Rows are points. Each copy is the shape, with its points in the same order, stretched, turned, moved and blurred by noise. Some copies are also mirrored. Which?

Shape (5 x 2):
7.9; 2.4
-0.6; 1.9
2.4; -1.6
-6.6; -0.6
3.6; -2.3
Copy 1 (5 x 2):
7.4; 3.4
-0.3; -1.3
0.9; 4.9
-6.4; -1.7
1.7; 5.1
Copy 1 is: mirrored
Copy 2 (5 x 2):
9.8; -1.8
1.5; -3.5
4.4; 1.9
-5.2; -1.9
5.8; 1.8
Copy 2 is: mirrored

Shape (8 x 3):
-5.0; 1.3; -7.8
3.2; -1.5; 3.6
0.6; 1.9; -0.8
6.1; -1.4; -1.5
1.6; 3.9; 0.4
3.3; -1.7; 1.9
-2.3; -1.4; 7.1
-6.9; 7.2; 6.3
Copy 1 (8 x 3):
-0.7; -0.6; 7.5
0.4; -0.2; -5.5
1.4; 0.9; 0.5
4.9; -3.1; -2.2
1.9; 3.2; -1.3
0.4; -1.0; -4.3
-5.2; 0.7; -7.1
-4.7; 10.1; -5.0
Copy 1 is: mirrored
Copy 2 (8 x 3):
5.5; 5.5; -8.8
-0.5; -3.6; 1.3
4.1; 0.0; -0.6
3.6; -5.2; -1.6
5.3; 1.5; 1.3
0.7; -3.8; 1.2
-5.3; 0.5; 4.9
1.4; 9.4; 6.5
Copy 2 is: only turned

Shape (9 x 6):
0.9; 4.0; 0.8; 1.4; 4.0; -0.7
5.6; 3.5; -5.1; -0.9; 5.3; 1.2
2.3; 3.1; -0.3; -1.3; -7.8; 0.7
-4.2; 2.8; -0.6; -2.0; -2.2; -2.0
1.8; 5.8; 1.3; 9.2; 6.0; 0.8
1.0; -3.7; 1.2; -1.6; -0.2; 1.7
2.6; 1.6; 0.3; -4.4; 1.3; 2.6
-5.3; 4.4; -5.6; 2.2; -7.5; 3.3
5.1; 1.6; 1.0; -3.6; -4.4; 8.4
Copy 1 (9 x 6):
-0.7; 5.5; -2.5; 0.4; 3.8; 2.2
1.7; 12.5; -1.9; 0.8; 2.2; 2.6
5.8; 0.9; -2.2; 5.0; -6.7; 1.3
-2.3; 0.9; -1.3; 3.6; -3.3; -1.1
0.7; 3.5; -0.8; 3.5; 10.6; 6.1
2.8; 0.3; 0.4; -3.0; -0.9; -2.6
1.5; 7.5; -1.3; -3.1; -2.0; 2.4
0.7; 1.7; 4.2; 12.6; -8.1; 0.0
6.3; 5.8; 2.1; -1.8; -7.1; 5.2
Copy 1 is: mirrored
Copy 2 (9 x 6):
-2.6; 6.0; 3.0; 1.6; 3.1; -3.4
-3.0; 7.3; 0.7; -6.7; 5.9; -0.4
-2.9; -2.4; -0.4; 0.6; -4.4; 3.1
3.0; 4.5; -0.5; 3.8; -4.3; -0.8
-10.8; 7.4; 1.6; 3.5; 3.4; -7.4
3.6; -1.6; -1.8; 1.0; 3.8; -2.6
1.4; 2.3; 0.8; -0.6; 5.1; 1.9
-3.5; 3.1; -9.8; 3.4; -9.0; 1.6
-3.1; -4.2; -3.4; 0.2; 4.9; 6.2
Copy 2 is: mirrored
Copy 3 (9 x 6):
-2.2; 0.7; 1.3; -2.4; 5.6; 2.7
1.0; 2.6; -3.9; -6.8; 2.7; 4.7
0.2; 6.2; -3.6; 0.8; -4.5; -3.3
-4.4; 0.1; 0.8; -1.3; -1.8; -3.4
-4.3; 3.9; -1.3; 3.0; 9.9; 8.5
2.3; 0.3; 4.2; -0.7; -5.1; 2.4
1.0; 3.2; 2.7; -4.1; -1.5; 0.7
-9.4; 5.1; -5.3; 1.4; -6.8; -1.0
1.9; 10.2; 0.5; -3.3; -7.2; 2.2
Copy 3 is: only turned
Copy 4 (9 x 6):
-1.5; 3.1; -2.3; 0.6; -3.0; -3.1
0.0; 6.3; -5.8; 2.0; -5.0; 2.6
4.8; 2.7; 5.4; 0.1; -2.7; 3.6
-1.7; -0.9; 3.3; -2.8; -2.3; 3.7
-3.6; 4.7; -0.4; 6.5; -4.0; -8.8
1.6; -0.9; -4.0; 2.1; 2.6; 0.0
4.1; 0.9; -4.7; 0.7; -2.9; 2.3
-2.1; -0.9; 9.8; 5.9; -4.1; 8.1
8.6; 0.0; -1.2; 6.0; -4.5; 2.8
Copy 4 is: mirrored

Shape (14 x 9):
-0.3; -2.6; -1.3; -5.3; 1.0; 1.7; -3.7; -2.8; -4.2
6.8; -4.3; -2.4; 2.8; -2.7; 1.1; 6.1; -3.7; 1.2
-2.7; -1.5; 3.0; 1.2; -5.7; -3.1; -2.9; -1.7; -1.7
-4.4; 3.4; 4.8; -3.7; 1.3; 6.7; 6.7; -3.3; -3.6
-2.1; 1.5; 5.9; -3.9; 3.9; 6.5; 1.7; 1.3; 3.3
2.4; 4.2; 1.0; 3.7; 2.2; 1.8; -3.3; 0.1; 6.9
7.4; 5.7; 5.8; -2.8; -0.1; -3.6; -3.3; 6.0; -2.6
-3.6; 0.1; -4.8; -1.4; -4.7; 3.3; 5.2; 3.4; 4.4
4.0; 7.5; -4.4; -5.0; -0.7; 6.0; -5.3; -3.3; 1.7
1.2; 1.1; -1.8; -1.0; -0.3; 2.5; -5.0; -3.0; 0.0
8.4; -4.6; -5.6; 3.3; 1.3; 5.8; 3.0; 2.6; 5.4
3.8; -0.1; 1.9; -6.2; -1.7; -1.2; 7.8; -3.4; -0.6
3.3; 0.1; 4.3; -0.5; 3.5; -4.2; 7.1; -1.7; -3.8
6.1; 7.0; 1.9; -1.2; 2.6; -3.4; -3.6; -5.2; -1.9
Copy 1 (14 x 9):
3.3; -1.3; -1.1; 5.1; 4.5; -2.2; 0.4; -3.7; 5.6
6.1; 0.7; -9.0; -2.8; 0.1; 3.2; -1.0; -1.2; -1.7
-0.3; -2.8; 1.1; 3.4; 1.4; -0.6; -2.0; -5.7; -3.6
3.0; -9.4; 0.3; 2.0; 6.9; 4.0; 4.4; 2.8; 3.9
3.3; -4.3; 4.3; -0.5; 4.9; -0.6; 2.4; 6.4; 3.5
1.3; 4.1; 4.0; 0.6; -2.7; 1.5; 0.1; 3.7; 0.2
-3.4; -3.1; 0.1; 5.8; -6.8; -5.3; -0.1; 7.1; 0.4
-1.9; -3.6; -0.4; -6.4; 3.7; 5.4; -4.1; -0.4; 2.6
3.7; -0.6; 2.6; 5.3; -4.9; 3.5; -2.1; 2.1; 10.1
3.2; 1.2; 0.8; 4.5; 0.3; 0.5; -1.3; -1.6; 3.8
5.1; 6.1; -7.3; -4.7; 2.3; 2.6; -4.5; 4.0; 1.6
3.8; -7.3; -4.3; -1.6; -2.6; 0.0; 4.0; 0.2; 3.0
0.3; -3.7; -5.3; 1.0; 0.2; -1.2; 7.4; 1.7; -1.5
1.7; 0.0; 0.3; 8.0; -8.0; -1.2; 5.2; 1.0; 2.9
Copy 1 is: mirrored
Copy 2 (14 x 9):
-4.7; -3.4; 1.7; 0.1; -4.7; 7.3; -0.4; 0.5; -3.1
3.2; -6.9; 3.2; -9.9; -1.6; -0.3; 4.0; -1.9; 0.6
-5.2; -0.2; 5.1; 2.8; -6.3; -4.1; -1.4; 0.9; 1.5
-1.2; 4.4; 6.9; -5.6; 3.6; 4.4; 7.2; 4.5; -2.9
4.2; 3.2; 2.5; 1.9; 2.7; 5.6; 8.2; 3.4; -2.5
1.0; 0.4; -3.8; 2.1; -1.0; 2.8; 7.8; 2.0; 4.9
1.1; 4.5; -6.5; 0.6; -5.1; -2.6; 1.2; -1.0; -8.2
4.7; -5.2; 3.3; -1.2; 0.6; -2.3; 1.6; 12.7; 5.2
-5.4; -1.2; -8.3; -1.8; -6.2; 8.7; 7.6; 6.7; 1.4
-3.7; -1.9; -1.4; -0.2; -5.5; 5.9; 2.4; 2.3; 1.6
11.7; -9.0; -0.7; -7.1; -0.6; 5.2; 3.0; 0.6; 3.1
-1.5; -2.5; 2.3; -9.2; 0.2; -2.1; 8.0; 2.0; -7.7
0.2; 0.6; 3.0; -5.8; 4.0; -1.8; 4.1; -4.5; -6.7
-9.0; 3.1; -6.5; -1.3; -3.1; 2.5; 7.6; -3.3; -3.4
Copy 2 is: mirrored

Shape (15 x 11):
-2.9; 2.4; 1.6; -5.1; 3.1; -1.2; -2.5; 3.6; 11.8; 1.6; -3.8
-0.4; 1.4; -3.3; 0.8; 2.0; 1.4; 3.7; 0.3; -5.7; 1.8; -2.7
-2.9; 0.1; 1.8; 0.2; 3.1; -4.9; -2.2; 4.2; -3.9; -5.9; -3.5
-0.2; 1.3; -3.9; -3.6; 0.3; 2.2; -3.8; 4.6; -3.7; -1.0; 12.6
-1.3; 2.3; 2.7; -3.8; -2.0; -5.3; -0.8; 2.1; -4.5; -4.8; 9.5
-4.7; -1.2; -1.7; -5.5; 1.9; 4.5; -1.8; 1.0; -0.6; -2.7; -1.9
0.7; 2.1; -1.8; -5.9; 1.0; 4.5; -0.7; 1.3; -6.3; 2.4; -3.6
-4.4; -1.2; -2.9; -2.3; 1.5; 1.7; 3.5; 3.6; -5.8; 1.3; 5.5
-2.9; -1.0; -0.9; 3.0; -4.5; 2.1; 1.5; -0.7; -4.8; 3.0; -3.3
-2.6; -1.7; -4.0; -3.7; -1.0; 2.8; -1.4; 4.4; -3.6; -0.7; -2.5
-1.0; 0.2; -4.4; -4.6; 2.8; -9.8; -2.9; -3.1; -1.1; -3.1; -2.2
-1.8; 3.2; -2.5; 8.0; 2.7; 3.2; 7.6; -13.5; 6.4; -0.8; -1.2
1.9; -2.4; -1.7; -4.8; 1.7; 1.6; 1.8; 2.7; 8.1; -4.7; -2.2
1.3; -0.1; -1.9; 6.7; 2.5; 0.9; 1.2; -7.8; -3.3; 1.7; 5.4
-2.0; -5.1; 1.8; -6.0; 2.1; 0.3; -0.6; 3.3; -2.5; -0.4; -2.5
Copy 1 (15 x 11):
9.8; 3.0; -2.2; -2.9; 0.5; 2.9; -1.3; -7.7; 1.9; 3.0; -5.9
-7.4; -2.5; 1.2; 4.2; 2.7; 3.3; -0.7; -1.6; -4.8; -2.2; -0.4
-1.6; 6.1; 4.0; 6.0; -1.6; 3.1; 2.4; 2.4; 1.4; -3.6; -0.5
3.1; 3.3; -13.5; -1.5; 1.1; -3.9; 1.1; -1.4; -2.0; -6.0; 1.4
-1.0; 3.3; -10.3; -0.9; -5.8; 1.3; 2.8; 3.6; 3.6; -4.3; 4.0
-4.4; 4.9; -0.7; 0.6; 3.7; -2.2; 0.2; -2.2; 0.1; -2.0; -6.8
-6.4; -1.9; -3.5; 5.9; 4.4; -0.4; 4.2; 0.6; -4.4; -0.4; -4.2
-5.8; 1.0; -7.8; 4.2; 2.8; 1.7; -3.5; -2.5; -1.4; -3.2; -1.1
-8.2; -3.3; 3.1; 1.5; 3.8; 1.3; -4.1; 3.5; -2.3; 3.4; 1.4
-4.9; 1.0; -1.9; 3.5; 4.7; 0.5; -0.5; 3.3; -2.4; -3.6; -3.9
-0.1; 2.5; 1.4; 2.0; -8.0; 1.8; 0.4; 1.4; 0.4; -6.5; -3.8
-3.7; -4.1; 8.2; -13.6; -4.8; 0.4; -7.8; -15.1; -2.1; 1.8; 2.3
4.4; -1.3; 0.5; -4.9; 3.4; -0.4; 0.5; -4.2; 2.8; -5.0; -5.1
-5.0; -5.0; 1.8; -3.6; -3.8; -2.9; -2.3; -5.9; -1.8; -1.3; 5.3
-4.8; 0.5; -2.6; 5.9; 2.9; -1.2; 2.7; 2.3; 3.5; -1.0; -4.2
Copy 1 is: only turned
Copy 2 (15 x 11):
3.9; 1.3; 5.4; -6.3; -2.6; -7.6; -5.6; 2.1; -2.6; 5.5; 3.6
2.0; 2.1; -1.0; 2.3; 0.2; 1.8; 4.1; 2.0; 3.6; -5.3; -1.0
-0.8; -3.2; 4.5; 2.3; -2.3; -5.1; 6.1; 5.2; 2.7; 1.3; 9.0
-9.6; 1.3; 2.5; 8.3; 4.4; 5.0; -7.7; 1.6; -2.6; 3.1; 4.5
-6.1; -0.3; 2.1; 9.7; -1.7; 2.7; -4.6; 1.4; -2.7; 3.6; 12.3
1.7; 1.6; 2.4; -0.7; 0.2; 0.7; 0.0; 8.1; 2.5; 4.5; -0.7
1.4; 4.0; 2.9; 2.4; 1.6; 2.1; 2.0; 1.8; 4.3; 3.2; -3.0
1.2; 4.6; 2.3; 7.7; 3.4; 3.9; -1.7; 6.6; -0.4; -3.8; 3.9
5.8; -3.0; -4.4; 2.0; 2.6; 4.0; 1.8; 2.8; 5.9; -1.5; -1.7
1.8; -0.7; 4.3; -0.7; 3.4; 3.7; 2.3; 5.6; 1.4; 3.0; 0.2
-2.1; -2.0; 3.6; 6.1; -5.8; -2.7; 1.5; 1.4; -4.6; 2.7; -3.3
0.7; -0.1; -14.6; -0.4; -6.8; 0.2; -4.8; 2.3; 0.9; -10.8; -7.5
-0.7; 2.3; 0.8; -6.8; -2.7; -1.7; 0.1; 1.6; -5.9; 4.0; 2.8
-6.0; -0.5; -9.8; 8.7; -0.2; -0.2; -2.6; 1.4; 1.3; -7.2; -3.8
4.4; 2.7; 3.0; 1.6; 1.5; -2.6; 4.2; 6.3; -0.2; 5.4; 2.4
Copy 2 is: only turned
Copy 3 (15 x 11):
-3.0; 2.0; 9.1; 1.4; -2.9; -1.8; -7.1; 5.9; 2.9; 7.2; -0.1
-4.0; 0.3; -4.4; -2.9; 3.9; -1.1; 3.5; -1.0; 1.2; -1.5; -5.6
5.3; 1.9; 4.0; 1.4; -1.0; 1.3; -2.2; -4.3; 1.3; -2.9; -4.4
1.8; 0.5; 0.4; 0.0; 5.1; 9.8; -2.1; -3.9; -11.9; -2.8; -7.7
1.7; 4.6; 3.6; 0.1; 0.2; 4.5; -0.8; -2.9; -9.4; -8.7; -3.4
-3.6; -2.4; 0.4; 4.9; 0.6; 3.5; -5.3; 0.6; 1.5; -0.3; -5.9
-6.1; 1.6; -3.5; 3.4; -0.5; 1.9; 0.9; -1.3; 1.6; 1.7; -9.9
0.8; -2.5; -3.4; -1.1; 6.4; 3.2; 1.2; 1.0; -4.1; -5.4; -7.4
-3.0; 2.4; -8.0; -1.5; 3.4; 2.2; 5.8; 2.4; 0.8; 0.8; -0.6
0.3; 0.6; -4.1; 3.2; 1.0; 4.8; -3.4; 0.5; 0.0; 0.6; -6.8
-2.3; 7.3; 8.3; 8.4; 4.3; -1.2; -2.8; -2.6; 0.7; -2.2; -1.4
-15.1; -1.6; -2.0; -8.0; 8.8; -6.3; 2.3; 3.0; 4.4; -2.0; 11.0
-0.3; 1.4; 0.8; 0.3; -1.7; -1.4; -12.2; 2.2; -0.6; 2.8; -1.2
-5.1; -0.8; -2.0; -3.4; 9.1; -1.4; 8.2; -3.2; -3.5; -1.8; 2.9
1.8; -1.6; 0.8; 7.0; -1.0; -0.1; -1.5; 0.2; 0.3; 0.7; -6.7
Copy 3 is: only turned
